Every row gives one point. Each copy is the shape, with its points in the same order, turned, moved and blurred by noise. Some copies are also mirrored. Which?
In the rows, zero is written as 128.

Shape (8 x 2):
[[126  53]
 [ 90 136]
 [ 98 147]
 [ 82 105]
 [141 158]
 [177  94]
 [140 162]
 [ 64 167]]
Copy 1:
[[196 105]
 [121 166]
 [110 158]
 [155 163]
 [ 88 123]
 [140  71]
 [ 82 123]
 [ 98 193]]
Copy 1 is: mirrored
Copy 2 (8 x 2):
[[ 77 208]
 [112 123]
 [124 118]
 [ 85 139]
 [163 143]
 [146 212]
 [164 137]
 [113  81]]
Copy 2 is: mirrored
Copy 3, 8 rows:
[[115  57]
 [ 99 140]
 [106 144]
 [ 85 113]
 [148 152]
 [177  83]
 [149 146]
 [ 76 172]]
Copy 3 is: only turned
Copy 4 (8 x 2):
[[101  57]
 [ 98 144]
 [112 162]
 [ 79 123]
 [160 155]
 [166  79]
 [151 157]
 [ 85 180]]
Copy 4 is: only turned

Shape (8 x 3):
[[131 102 113]
 [125 135 176]
 [135  95  72]
 [108 114 163]
 [138 134 187]
 [151 192 149]
 [ 45 115 145]
 [113 102  64]]
Copy 1:
[[122  96 124]
 [126 122 189]
 [128  92  85]
 [ 99 118 179]
 [137 112 206]
 [165 171 171]
 [ 40 133 153]
 [103 105  77]]
Copy 1 is: only turned
Copy 2, 8 rows:
[[124 117 136]
 [157 146  85]
 [102 108 174]
 [135 124  89]
 [178 140  83]
 [169 202 121]
 [ 80 129  60]
 [ 79 121 165]]
Copy 2 is: mirrored
Copy 3, 8 rows:
[[ 96 119 121]
 [171 130 130]
 [ 61 128 113]
 [160 114 106]
 [185 129 143]
 [150 194 148]
 [157 107  52]
 [ 63 133  86]]
Copy 3 is: mirrored
Copy 4 (8 x 3):
[[105 104  93]
 [105 138 155]
 [ 97  99  56]
 [ 86 133 145]
 [114 134 169]
 [129 186 121]
 [ 19 136 136]
 [ 84 101  52]]
Copy 4 is: only turned

Shape:
[[127  94 111 171]
 [159 176 119  80]
 [147 118 180 161]
 [173 136 179 192]
 [139 153 182 164]
 [162  84  66  99]
 [134  47 110 147]
 [158 165 107 112]]
Copy 1:
[[128  92 160 161]
 [139 173 115  73]
 [ 89  86  93 132]
 [107  93  69 166]
 [ 81 117  82 140]
 [177 102 180  88]
 [133  58 177 128]
 [154 161 117 106]]
Copy 1 is: mirrored
Copy 2 (8 x 4):
[[123 103 119 165]
 [164 200 129  96]
 [174 109 175 155]
 [205 115 163 182]
 [204 109 162 133]
 [ 79 180 120 160]
 [ 84 109 149 178]
 [162 177 112 123]]
Copy 2 is: mirrored
Copy 3, 8 rows:
[[ 77 155 136 111]
 [181 110  97 132]
 [127 155 184 144]
 [131 202 179 155]
 [136 162 169 170]
 [126 116  96  57]
 [ 73 134 165  60]
 [159 135  97 133]]
Copy 3 is: mirrored

Shape (11 x 6):
[[115 198 112 119 118 120]
 [ 55 148 130 141 134 177]
 [ 87  76  76 104 144 194]
 [134 120  78  96 154  97]
 [ 25 156 119 168 134 145]
 [147  78  98 215 104 174]
 [137  81  96  98 111 143]
 [ 62 131 115 164 166 138]
 [164 169 173 174 151 119]
 [144 133 135 138  74  90]
 [126 157  49 140 105 140]]
Copy 1 (11 x 6):
[[119 189 108  94 126 132]
 [ 69 134 169 116 118 185]
 [ 83  57 103 101 119 199]
 [121 109  70 102 143 107]
 [ 34 155 171 131 124 155]
 [112 112  88 217 111 209]
 [131  79  84 108  95 153]
 [ 62 127 153 143 149 146]
 [179 181 147 160 159 137]
 [148 156 101 141  70 115]
 [ 87 160  55 120 118 163]]
Copy 1 is: only turned
Copy 2, 11 rows:
[[119 193 131 165 146 117]
 [ 80 166 102 101 100 129]
 [ 86 121  66  85 152 166]
 [130 145  83 147 200 101]
 [ 70 181 108 112  76  88]
 [160  84  74 152  77 156]
 [108  94  98 149 180 157]
 [111 156  93  90 102  85]
 [196 146 167 135 126 109]
 [125 110 149 202 138 106]
 [123 170  74 183 131 144]]
Copy 2 is: mirrored

Shape (13 x 8):
[[102  94 155  98 121 182  66 100]
 [148 165  93 178  57  86 140 156]
 [ 78 128 132 149 147 167  66  75]
 [155 159  72 103 139 134 111 189]
 [ 71 111 155  93 173 109  94 122]
 [ 65  55 135 132 149 178 107 115]
 [134 128  80 114  96 141 125  91]
 [137 166  75 145  99  90 174 117]
 [106 195  79 108  69 117 152 179]
 [ 95 141 103 114 109 161 116 109]
 [131 145 116 155 104 163 118 120]
 [121 153  39 146  59  53 112 159]
 [ 91  78 180  69 148  81  87 130]]
Copy 1, 13 rows:
[[115 109 149  90 152 181  54 101]
 [126  99 123  97  72  66 184 153]
 [ 74 150 151 120 159 138  72  91]
 [136 155  59 101 112 152 144 177]
 [133 153 146 175 117 171  69 114]
 [ 87  93 160 155 176 193  89 121]
 [108 122 119  84 110 156 154  91]
 [128 144 132 114  84 113 209 118]
 [106 148 123  85  41 143 174 184]
 [ 85 141 143  89 118 167 123 119]
 [106 127 142  83 139 121 138 135]
 [ 90 101  72 126  39  90 176 137]
 [172 113 142 180  97 178  55 104]]
Copy 1 is: mirrored
Copy 2, 13 rows:
[[114 107 141  49 159 134 110 114]
 [171 183 112 161  67  75 108 172]
 [ 80 142 149  90 154 114  92  84]
 [196 183 162 149 159 147  98 175]
 [113 109 225 112 138 148 117 111]
 [ 79  74 138 113 173 143 117 122]
 [157 149 103 121 111 148 102 110]
 [171 181 123 184  79 123 120 127]
 [151 216 133 146  82 158 116 201]
 [121 158 127 106 126 152 111 123]
 [132 167 108 116 142 107 118 130]
 [177 170 127 170  48 113  46 176]
 [146  73 227  88 111 136 129 128]]
Copy 2 is: mirrored
Copy 3:
[[ 52 122 179  61 130 175  85 107]
 [132 134  55 154  62 116 111 119]
 [ 30 148 167 112 147 151  94  73]
 [101 160  50  68 136 138 144 154]
 [ 76 153 182 117 180 155 114 159]
 [ 48  80 174 103 163 198 117 117]
 [117 148 113  99 109 184 122  77]
 [153 151  82 152 101 142 156  93]
 [110 180  66 124  63 152 159 157]
 [ 72 147 131 100 107 172 136 100]
 [ 78 121 113  97  94 135 122  87]
 [133 169  35 173  96 179  93 134]
 [118 139 196 108 178 168  74 185]]
Copy 3 is: mirrored
Copy 4, 13 rows:
[[117  78 144 139 159 195  46 132]
 [130 135  83 134  75 100 163 164]
 [ 97 131 137 179 155 170  55  93]
 [167 141  68 121 191 120 128 170]
 [ 88 103 172 141 204 120  75 155]
 [ 74  66 130 166 199 186  95 115]
 [121 125  78  97 119 143  97 109]
 [106 151 103  94 122  87 173 120]
 [106 165  75  90 121 124 140 212]
 [ 95 139  99 120 136 165  92 137]
 [127 135 103 146 130 174 120 130]
 [112 127  43 126  96  48 121 164]
 [101  60 182 117 185 100  61 156]]
Copy 4 is: only turned

Shape (15 x 9):
[[117 144  76 140 144  98 114 100 129]
 [115 142  85 113 169  89 157 144 126]
 [ 66 134 155 175 150 101 136  97 131]
 [116  94 149 112 151 235 167 131 119]
 [106 145 211 122 161 132 153 118  28]
 [ 72 149 118 135 150 116 128  91  78]
 [103 132 126 114 104  88 135 102 126]
 [108 138 182 127 139 131 147 146 100]
 [100 140  85 115 146 178 110 128 110]
 [138 150  88 115 171 101 154 102 124]
 [102  48 153 121 152 142  61 111  85]
 [113 153 101 113 163 131 142 145 109]
 [133 139 234 171 114 166 137 125 115]
 [119 145 120 197 101  96 166 112 123]
 [109 143  91 130 137  90 139 135  80]]
Copy 1 (15 x 9):
[[123 132 121 163 136 112 111  98 150]
 [143 131 141 154 129 102 168 131 154]
 [ 49 135 111 145 165 125 151 120 108]
 [110  96 183 125 132 249 157 141 120]
 [ 92 130 182  80 130 135 163 122  20]
 [ 74 145 159 138 123 119 133  91 108]
 [ 93 115 114 100 130 109 124 119 145]
 [ 98 121 146 101 138 144 150 162  83]
 [113 133 178 163 112 170 108 124 144]
 [154 141 136 138 145 118 152  94 148]
 [ 78  35 192 147 163 138  92 118  89]
 [134 142 161 148 120 133 147 137 131]
 [ 84 117 105  85 165 196 122 167  43]
 [ 98 130  55 138 114 135 143 115 108]
 [121 126 140 146  96  95 139 115 117]]
Copy 1 is: mirrored
Copy 2:
[[134 129  63 125 150 120 114 102 117]
 [126 132  87 114 185 104 148 133 128]
 [ 85 133 100 198 144 113 144  75 123]
 [106 144 145 151 161 245 189 134 147]
 [ 87 205 168 192 194 157 143 110  64]
 [ 83 158  85 156 179 142 122  84  97]
 [103 139 113 116 126 110 148  86 100]
 [ 89 171 159 166 152 140 156 127 113]
 [101 151  77 119 155 189 118 136 141]
 [156 135  91 118 190 118 140 104 120]
 [ 84  88 134 163 133 197  97 139  54]
 [120 159  98 123 180 139 139 143 135]
 [117 188 188 211  97 167 160 108 121]
 [132 165  71 177 111 100 181  89 111]
 [109 162  72 129 166 114 143 131  89]]
Copy 2 is: only turned
Copy 3:
[[141 146 132 163 159 120 166 120 187]
 [141 133 114 148 175  95 182 166 148]
 [130 148 137 197 150  93 122  96 111]
 [ 82  86  76  95 116 161 123 118  83]
 [138 149 192  96 160 125 118 110  40]
 [110 170 153 142 163 115 160  96 124]
 [137 134 150 143 119  74 150 114 155]
 [133 131 150 130 129 110 114 143  84]
 [ 83 149 112 120 135 157 155 134 154]
 [163 138 107 131 176 113 174 133 159]
 [ 66  85 189 128 166 139  87 100 153]
 [123 146 119 125 157 129 165 160 133]
 [160 119 152 142  84 142  65 112  64]
 [172 129 143 200 104 116 172 107 123]
 [130 144 164 144 155 114 192 142 140]]
Copy 3 is: mirrored
Copy 4, 15 rows:
[[115 104  72 133 145 121  91 115 121]
 [115 100  75 123 185 103 144 139 141]
 [ 72 107 154 114 155 125 105  80 147]
 [132 135 141  97 110 208 211 123 128]
 [106 175 199  98 200 131 161 121  71]
 [ 79 122 119 101 165 129 114 108  83]
 [127 103 120 100 132  84 116 108 116]
 [118 141 172 102 161 126 152 137 130]
 [108 117  86  98 128 177 135 151 107]
 [132 126  62 123 178 119 133 106 130]
 [157  63 178 127 148 185 109 126  69]
 [110 124  90 107 169 134 146 154 125]
 [125 186 217 120 120 147 140 109 153]
 [ 80 136 124 165 115  83 120  95 143]
 [ 98 115  97 134 168  95 129 144  97]]
Copy 4 is: only turned

Shape, 15 rows:
[[113  35 127 178 122  98 121 128  91 113 139]
 [169 143 109 131 161 144 146 146  68 125 167]
 [107 107 119 191  83 149 162 106  92 143 130]
 [166 142 118  33 161  63  75  85 153 108 161]
 [107 144 124 127 213  77 153 156 191 145 146]
 [116 153 192 119  65  71 162 112  38 144 106]
 [111 170  99 117 147 163 131 160 124 130  90]
 [144 156 141  96  35  54 147 159 155 152 118]
 [158 115 130 197 166 116 154 114  89 177  82]
 [154 156 142 152  82 105 149  81 107 186 113]
 [108 152  99  92 144 118 156 169 133 190 108]
 [162  91 179 165 131 124  99 111 197 162 141]
 [ 41 138 122 154 143 134  76 112 126 174 134]
 [115 102 138  78 123 133 127 126 152 155 135]
 [171 176  86  46 104 144 213 161 139 100 108]]
Copy 1, 15 rows:
[[139 113 126 204 157 107  85 111  78 153 103]
 [151  92 135 113 114 127  75 207 125 110 150]
 [180 111 136 147 158 160 123 103 107 108 144]
 [ 86 109 172  70  55  41 101 150 167 190 116]
 [117 149  85 119 124 131 131 187 194 178  46]
 [222 181 171  71 107 131  72 115  69 156 137]
 [ 93 158 108 110 109 145  89 146 166  86 155]
 [196 166 146 110  27 131  97  76 151 131  98]
 [171 127 122 128 202 149  32 128 156 125  95]
 [207 117 159  93 133 146  69  76 169 145 131]
 [152 159  77 113  85 135  69 141 172 144 133]
 [113 101 186 160 134 169  94  97 178 178  70]
 [109 184 142 156 163 133 129 134 180 167 169]
 [103 128 120 111  82 138  99 116 150 194 128]
 [143 102  63  41  32 133  96 146 132  80 141]]
Copy 1 is: only turned
Copy 2, 15 rows:
[[106 104 116 187 126 155  82 143  77 108 171]
 [185 123  73 159 143 113 175 153 125 127 135]
 [164 117 175 195  94 137 117 136 125 110 152]
 [ 82 193  76  72 187  99 168  66 113 110 107]
 [ 63  79 124  91 128 161 210 144 139 142 129]
 [122 186 159 181 140  51 102 140 183 160 192]
 [161 109 121 122 101 138 139 126 159 181  88]
 [116 131 143 116 136 105 129  48 224 137 201]
 [129  50 165 178 152  87 130 153 115 139 126]
 [157 120 192 160 141  62 137 100 150 111 152]
 [138  94 121 100  89 110 179 103 148 185 146]
 [127  80 186  70 168 144 108 115 109  84 165]
 [103 121 168 103  41 117 111 150 115 113 100]
 [131 144 143  89 121 142 141  91 103 147 157]
 [198 151 102 144 160 154 208  60 185 203 129]]
Copy 2 is: mirrored

Shape:
[[153 140 110 140 176 226 101 150 148 115 117]
 [160 160 115 112 163 157  89  87 115 116  90]
 [158 160 130 156 113 171  86 170 158 103  76]
 [130 125  53 112 119 150  65 118 111 100 112]
 [155 118 130 140 170 138  85 137 116  61 110]
 [106 102 118  89 139 144 146 146 109 126 137]
 [ 61 168 136 106  93  83 197 117  76  93 179]
 [158 113 153 233 168 138 152 149  79 146  98]
 [129 105 100  98 116  82 168  72 143 124 194]
 [193 152 114 154 150 168  92 136 100 118 124]
 [103 192 135 189 183  98 139 174 143 150  75]
 [118 140 200 150 150 147 128 189 114 179 106]
 [114 120 106  60  89 147 172  88 105  73 112]
 [180 165 134 155 197 101 178 206  82 156  86]]
Copy 1:
[[142 145 114 153  65 129 109 116 113  63 103]
 [105  95  94 129  80 110 150 139  96 101 135]
 [104 150  90 133  98  88  76 158 136 119 101]
 [146 137 118 161  95  96 175 198 106 109 126]
 [142 103 138 112  97  95  98 161  70 110 133]
 [146 135 174 155 111 141 158 117 110 161 134]
 [122 105 215 177 170  45 180  85 135 184 181]
 [199  97  96  60 133 104  89  86 162 136 140]
 [137  56 192 204 123 130 155 148 150 161 206]
 [163 103  77 143  73  85 112 128 113 118 117]
 [110 108 102 117 212 117  93  92 141 104 104]
 [135 160  95 118 149 141  85  64 118 170 132]
 [ 90 111 203 148  71  87 191 147 131 174 138]
 [169  59  96 111 163 120 100  68 123 165  58]]
Copy 1 is: mirrored
Copy 2:
[[111  50 137 145 130  89  84 185 117 193  92]
 [103 112 109 115 112 121 108 203 175 160 111]
 [ 72  42 150 126  79 117  93 151 136 156 143]
 [139  61 139  80 113  97 144 172 172 120  90]
 [ 97  74 129 141 108 123 138 140 187 189  83]
 [132 103 104 146 142 105 118 119 122 109  72]
 [ 82 130 110 116 229 157 145  69 145  64  98]
 [ 43  95 145 224 121 141 185 175 102 153 113]
 [186 144 102 122 192 133 173 102 140 117 138]
 [ 78  85 144 141 124  76 137 184 151 172 128]
 [ 41  35  54 176 126 174 132 164 120 125 143]
 [ 38 100  83 171  98 124 117 128  63 144 108]
 [150 138 159 114 159 139  83 117 175  84  85]
 [ 35  80  71 246 124  94 131 153 149 113 137]]
Copy 2 is: mirrored
Copy 3:
[[222 114 132 143 174 117 136 155 140 111 163]
 [178 167  91 125 186 154 155 121 138  91 124]
 [178 116  75 164 141  79 138 120 159 108 143]
 [177 103  79  64 154 145 152 127 139  71 104]
 [174 133 117 126 160 101 184  95  98  71 134]
 [138 142 158  95 126 136 108 145 116  66 128]
 [ 73 146 178 126  47 199 148 118 144  48  93]
 [102 154 121 137 130 112 191 142 103 165 210]
 [126 161 188  61 103 174 126  90 127 117  58]
 [200 155  92 122 132 128 174 133 125 122 151]
 [ 95 158 137 149 146  89 181 121 217 101 185]
 [111 183 139 169 122  73 142 193 143 107 159]
 [131 123 125 119 122 202  75  90 104  56  99]
 [127 219 133 117 105  96 158 113 154  96 243]]
Copy 3 is: mirrored
